Every row gives one point. The window is the flat piece filled in between its corners: a triangle in 3 columns, a solid with four corners in 4, and so on. A path goes straight from each point to the next, and from the last back to the first. List the points from which the path goes on through the window.
(in the rows, 128 means zero)

Window (4 x 4):
[[ 84 148 132  97]
 [ 77 219 115 164]
 [122  85  55  90]
 [182 119 145 164]]
Path:
(1): [130 105 127 175]
(2): [182 136 103  73]
(3): [116 207 110 134]
(4): [ 58 151 100 168]
(5): [ 74  71 144 132]
(6): [166 154  36  77]
(7): [185 127  96  67]
(8): [139  96 140 171]
(9): [ 58 115  99  96]
(10): [100 159  84  73]
(11): [140 149 103 101]
(12): [ 72  77 131 137]
Through the window after points: 1, 3, 5, 11

Window:
[[ 87  76 124  69  65  74  74  92]
 [148 109 176 143  81  76 118 169]
 [123 206 143  50 106 173  81 134]
 [119 113 204 168 161  49 141 145]
 [108 159  73 228 102 124 212 110]
 [ 65 167 190 122 132 206  72 139]
 [163  47 235 163 176  98 129 105]
 [117  86 111 135 171 161 157 141]]
Path:
(1): [168  99 138 176 139 155  48 131]
(2): [ 87 105 184  95 102  64 212 157]
(3): [110 131 186 118 112 118 137 117]
(4): [135 122 166 156 137  86  92 131]
(5): [133 119 133 128 124 125  91 150]
(6): [ 99 122 200  85  78 165 175  87]
(7): [ 92 102 194 154 102 163 229 103]
(8): [148 152  93 177 143  67  67 142]
(9): [109  96 150 181 135 105  54 123]
(10): [109 116 184  95 129 136 216 148]
(11): [111 117 195 157 114 117 211 113]
(12): [131 110 145 175 153 101 106 131]
(13): [134 121 115 186 124  93 144 129]
(14): [ 62 174 216 153  99 129 216 137]
(15): [ 94  88 155  76  85 107 118 107]
(16): [108 104  93 139  88  67  72 105]
Through the window after points: 1, 7, 11, 13, 15

Window:
[[ 32 131 218 140 121 159 154 180 114  94  61]
 [149 123 158  44 110  94 115  40  73  91 115]
 [ 22 161 154 172 120 115 138 113  80 218 168]
 [152 138 200 174 140 118 111  74  69  61 105]
 [196 126  99 107 156 110  81 116 133  85  74]
 [ 83 106 156 148 102  94 114 146   8 187 195]
 [149 121 152  85 183 160 171 167 201 195 126]
 [112 161 119 185 201  29 185 186 142 108 191]
 [109  77 176 100 149 108  57 135 163 182 119]
 [190 106 109  57  50 107 119  59 139 120 188]
 [116 227 179 154 166  85 149 197 120  78 154]]
Path:
(1): [ 96 137 157 143 173 135 129 144 112 116 128]
(2): [120 146 203 167 132  40 135 170  77 156  76]
(3): [ 94 160 190 142  98 101 137 127 125 169 105]
(4): [ 18 103 135 144 184 167 134 171  47  97 165]
(5): [ 89 103 128  80 176 158 108 109 137 136 164]
(6): [134 121 199 168  74  68 139 134  82 176  78]
(7): [147 167 182 156 129  85 150 143  98 117 117]
(8): [102 146 150 130 175 125 111 122 120  80 154]
(9): [106 129 150 128 143 158 134 119 114 133 175]
(10): [121 140 156 133 113  60 122 140 140 179  94]
(11): [158 163 152 124  96  39 121  62 112 186  80]
(12): [107 108 129 107 164 155 116 128  79 101 217]
(13): [ 99 113 146 111 172 160 103 111 123 108 170]
(14): [129 120 174 117 101  34 116 145 140 212  96]
(15): [153 183 178 144 142  46 130 188 152 130  93]
(16): [ 88 178 148 136 166 145 144 137  77  65 195]
Through the window after points: 3, 7, 13, 15

Window, 12 rows:
[[155  97 131 185 208 164 160 128 210  89 154 153]
 [111 134 124 182 177 161 109  84  39 130 145 127]
 [ 97 128 184 107 115 144  98 110 104 147 114 111]
 [127 108 107 212 116  86 209  65 209 102  99 127]
 [129 143 139  95 172  85 124  84  79 164 162 130]
 [177 193 186 110 116 133 139  99  73 111 155 107]
 [119 145 214 140 178 139 176 113  60 190 151 131]
 [ 91 143   7 143  55 141 221 193 229  65  94 134]
 [174  73 107 193 126  95 162 167 139  59 119 167]
 [163 115 120 144  69 146 163  90 132 171 164 141]
 [ 83 146 163  89 110 156 146  79  59 112 168 180]
 [125 173 123 188  91  98 141 139 173 124 144 171]]
Path:
(1): [174 131 149 137  96 153 142 106 175 176  52 188]
(2): [123 128 103 167  93 114 169 112 112 117 220 115]
(3): [119 113 149 175 101 118 141 136 123 112 209 117]
(4): [148 149 102 158 147 145 149  85 113 140  80 170]
(5): [157 137 114 164 165 158 157 126 173 105  86 176]
(6): [120 109 119 165 138 132 174 123 171  97 165 127]
(7): [135 121 138 172 161 127 163 131 173 107 170 122]
(8): [168 102 110 162 166 177 153 112 159  86  84 201]
(9): [165 166 128 155 176 120 190 104 145 160  66 190]
(10): [ 94 116 122 154  95 132 172 117 138 101 160 113]
(11): [121 126 106 147 118 100 166 116 136 110 175 128]
(12): [149 158 122 177 135 144 191 110 155 124  86 169]
(13): [158 139 121 141 154 142 170 131 164 134  90 188]
(14): [139  98 126 182 144 134 157 117 161  93 168 126]
(15): [126 122 135 180 125 123 156 109 140 131 162 116]
(16): [144 167 144 137 137 105 194  89 159 106  66 196]
Through the window after points: 1, 3, 5, 7, 9, 13, 15

Window:
[[ 79 134  97 152  98 132 214 142 125  94 150 163  78 113]
 [115 155  95 133 135 146  92 167 203  89 128 161 105 124]
 [151  97  53 125 130  84  98 176 116 132 139 169  81 155]
 [206 129  37  37  81  90 104 105 171 201 215 199 137 105]
 [148 135  68  79 216 189 148 130 153 162 137 111 162 148]
 [121 113 114  80  84 172  68 157 141 144 119 104  99 101]
 [144 210  90  82 180 131 131 118 110 124 126 127 137 142]
 [185  89  80 125  90 116 109  94 210 212  64 162 118 103]
 [190  53 152 192  16 200 196  32 185  26 117  58  98  30]
 [ 97 124 172  95 217 168  69  66 138  98 136 237 113  88]
 [159 168  99 116  93 240 135  86 151 105 147 112 210 223]
 [ 85 147  98 151 134  96  84 170 128 147 185 113 125 131]
 [244 156 191 128  81 200  79 248  73 160 212  74 185  67]
 [119  97 148   7 127  65 124 184 127 111 158 123 189 102]]
Path:
(1): [150 130  73 136 110 169 117 139 110  87 107 145 151  65]
(2): [108 118  74 109  89 138  56 151  99  76 128 123 220  61]
(3): [153 121 149  94 120 134 141 150 164 153 163 114  85 133]
(4): [158 104 124  93 108 139 120 113 174 158 158 113  94 111]
(5): [153 136 100 130  92 157 135 110 153 115 132 136 160  86]
(6): [123 125  85 114 124 175 101 127 111  93 103 142 164 107]
(7): [175 164 163 107 146 129 143 138 182 182 188 119  88 171]
(8): [156 105 172  70 114 131 140 142 220 170 163 144  52 145]
(9): [117 154  88 117 164 176  85  85  96  89 120 162 203  69]
(10): [142 109  43 130 115 176 118 158  88 131  96 164 191  44]
(11): [130 168 139 108 131 138 121 108 185 133 181 113  69 197]
(12): [151 134 149 114 126 139  94 118 173 149 162 128 129 156]
(13): [142 128  68  83 120 152  92 168 133 102 129 140 158  85]
(14): [188 117  59 117 109 165 144 106 165 145  92 168 172  90]
(15): [153 112 132 113 121 143 109 130 161 154 141 110 109 115]
(16): [138 126 144 129 119 148 123 138 159 119 153 104 114 139]
Through the window after points: 2, 14

Window:
[[ 78 205 173 159  90  81 131 166 103  81  97 126  85 135]
 [101 135  35 168 138 123 179 115 135  78 133 146 101 126]
 [122 112 141 191  60 124 153   7  89  27  89 135 162 137]
 [113 150 107 174 106 139 139 175  90 147 108  82 125  57]
 [120 131 124 160 119  72 109 142 153 152  88 121 131 156]
 [167 113  88  62 176 109 169 137 116 130 115  71 169 114]
 [175 156 103 156 125  89 161 101  90  79  37 153 155 113]
 [179 162 120 110 171 129 188  59 181 111 138  96  71 111]
 [120 196 180 131 139 180 155 133 183 107 110 146 135 156]
 [162  94 165 140 119 111 118 140 141 143 145 222 160 177]
 [129 161  69 108 109  97 108 188 171 136 193 132 176 122]
 [136 206 163 138 112  52 135 147  63 220 102  91 121 182]
 [149 164 124 151 162 144  88  57 121 119 168  73  72 162]
 [ 81 127 131 116 153 137  92 158 158 177 145 188 184  76]]
Path:
(1): [120 130  67  93  83 172 122 120 143 136  99 142 110 126]
(2): [142 136 127 100 111 116 121 117 125 148 106 165 135 143]
(3): [140 123 143 165 150 113 137 145 141 117 139 161 166 132]
(4): [115 143 134 214 194 105 134 140 151  94 118 127 156 138]
(5): [113 165 120  91  70 131 125 137 119 146 125 146 134 128]
(6): [100 133 123 112 112 130 124  97 120 120  81 131 100 154]
(7): [176 169 137 193 171  99 184 172 137 122 162 115 179  79]
(8): [109 141 147 174 152  94 155 132 118 122 124 126 152 105]
(9): [159 137  87  72  65 134 110 165 149 142  87 184 136 152]
(10): [115 119  89  76  89 129 121  91 143 148 122 151  94 147]
(11): [133 166 147 192 155  93 149 155 132 103 122 132 146 125]
(12): [136 172 189 185 171  45 166 140 110 113 122 129 174 112]
Through the window after points: 2, 10

Window:
[[140  72  93 108 126 147 215 136 135 152 113 137 107 150]
 [137 143 118  94 128 162 136 104 154 143 176 158  91 159]
 [120 128 114  97 148 112 201 101 100 108 136 111  93 195]
 [108 147 109 126 164 171 123 119 116 144 107 107  96 175]
 [ 89 112  63 111 118 139  90 104 120 114 170 117 147 152]
 [126 150 137 100 164  84  90 191 200  82 133  31 152  98]
 [213 155  90 119  78 172 163  98  97 166 141 101  93 143]
 [105 170 102 144  50  78 159 111 119 158  63 149  25 166]
 [131 118  87  54  83 118 103 126 165 171 148  60  54 129]
 [113  54  95  87 128 190 128 115  73  71 133 170  96 142]
 [137 212  58  56 109  68 166 101 104 172  76 135  86 137]
 [ 76  99 237 175 124 157  92   7  75 234 158 115  16  61]
 [176 104  87 102 146 110 121 116 111 161 150 140  85 165]
 [135  64 150  87  91 149  88  84 141 135 117 113 126 148]]
Path:
(1): [113 111 117  90 127 139 171 147 108 152 132 126 116 164]
(2): [125 108 126  93 104 159 139 115  76 167 137 121  84 178]
(3): [135 145  93 141 124  97 150  14 168 136 117 148  51  79]
(4): [124 102  97  92 153 132 115  50 181 115 129 118  67 146]
(5): [140 105 123 102 106 137 122 122 105 147 133 120 117 154]
(6): [117 118 133 109 130 128 138 156  87 151 134 122  85 153]
(7): [134 132  94 124 124 138 159  50 147 146 110 132  98 135]
(8): [160  97  96 122 125 126 158  84 160 125 115 112  82 128]
Through the window after points: 4, 8

Window (14 x 14):
[[117 206  16 112 134 175 102  57 128 144  72 128 132 125]
 [121 192 159  89 143 135 107 158  91  35 111 101 168  73]
 [229 180  81 122  79  95 173 197 131  49 117 175 105  90]
 [108  76 161  94 149 106  79 134 196 156 133  74 170  94]
 [114 117 125  51 199 121  46 187  78 175 133 123 114  76]
 [ 97 102 132 166  66 194 135 132  15 154  94 105 118  83]
 [102 132 179  68  52 114 130  70 126  86  37 118 123 128]
 [139 215  80 179  63  91 179 174  76 183 114 190 116  63]
 [182 119 144 132 115  51 112 127 150  90 168 105  77 127]
 [187 134 158 128 128 103  76 113 146 203 120 138 115  68]
 [113 181 118 147 131 158 117 143 205 157  83  93  80 109]
 [ 99  93 151 190 230 113  89 148 210  90  90 133 165 117]
 [187 159  86 143 186 133 185 155  72 172 154 153 121 115]
 [129 133 117 165 117  90 131 136 151 150  26  69 114  85]]
Path:
(1): [171 145 163 135 103  69  64 131 143 117 108  96 128 172]
(2): [160 164 110 142 113 123 104 146 110 137  71 112 136 123]
(3): [132 141 124 134 130 104 138 125 175 158 110 125  89  54]
(4): [135 152  99  89 130 128 160 124 108 146 125 142 125  59]
(5): [142 126 168 142 130 115  56 151 105 123 103 110 113 152]
(6): [150 156 115 136  98 114 103 168 120 117  97 111 131 123]
(7): [137 138 130 137 109 125 163  76 131 134  98 142 102  77]
(8): [100  58 111 151 200 126 128  98  62 104 121 102 101   8]
(9): [159 203 123 143  63  89 123 172 185 177  37 106 131 144]
(10): [115 166 156 110 153 103 118 168  81 118  73 119 195 213]
(11): [132 151 100 127 123 148 113 126 142 127 100 114 109  35]
(12): [108 145  94 118 146 173 180 141 104 116 130 132  95   7]
Through the window after points: 2, 8, 12

Window (14 x 14):
[[169 168 152  58 146 130 181 165 169 219  89 174 177 122]
 [124 192  77 170 133 177 156 149 216 122 155 113  60  81]
 [106 115  64  92  94 146  86  87 139 195  91  41 131  70]
 [115  85 166 169  88 104 106 175  51 146 106 148 121 138]
 [125 153 143  74  87 106 176 133 207 115 243 177 207  31]
 [171 116 165 105 179 207 117 140  41 133 165  21 100  78]
 [159  59 101  83 112 139 172 117 148 183 146 150 175 185]
 [ 91 134 112 191 156 201 182 154  35 147 106  93 196 152]
 [ 80 137 135  75  91 132 166 139  79  69 146 179 154 191]
 [129 128  62 116 130  81  85 127  64 122 118 126 196  26]
 [ 78 195 174 116 177  88 111 123 146 141 210 110 148 110]
 [148 152 144 133  83 158 182  86  30  78 223 185  99  89]
 [152 141 105 190  74 181 114  96 143  71 140  93 136 125]
 [134  89 147 140 122 204  88 103 140  71 159 193 192  43]]
Path:
(1): [ 54 138 167 139 149 121 187 102  89  94 105 137 130 158]
(2): [155  71 151 144 125  75 178  79  97 107 122 134 171 116]
(3): [ 96 178 113 107  96 200  76 197  95 152 181 155 123  89]
(4): [152 187  80  92 118 157 100 172 102 132 152 106 123 147]
(5): [121  83 158 116 122 136 147 104  89 146 136 122 166  88]
(6): [119  93 162 132 146  86 156 101 116 108 169  73  99  63]
(7): [105 206 130 128 119 166 109 144 108 142 176 171 180 150]
(8): [173 114 100  89 116 228  98 167 102 104 166 161 160 162]
(9): [ 65 129 142 175 100  63 163  88 104 116 136 105 132  73]
(10): [136  93 128 139 137 143 149 119 104 130 126 124 136  94]
(11): [134 201 109  82 112 192  77 148  73 123 171 116 151 137]
(12): [167 142  95  59  65 145  82 177 119 128 219 157 176 118]
Through the window after points: 2, 6, 12
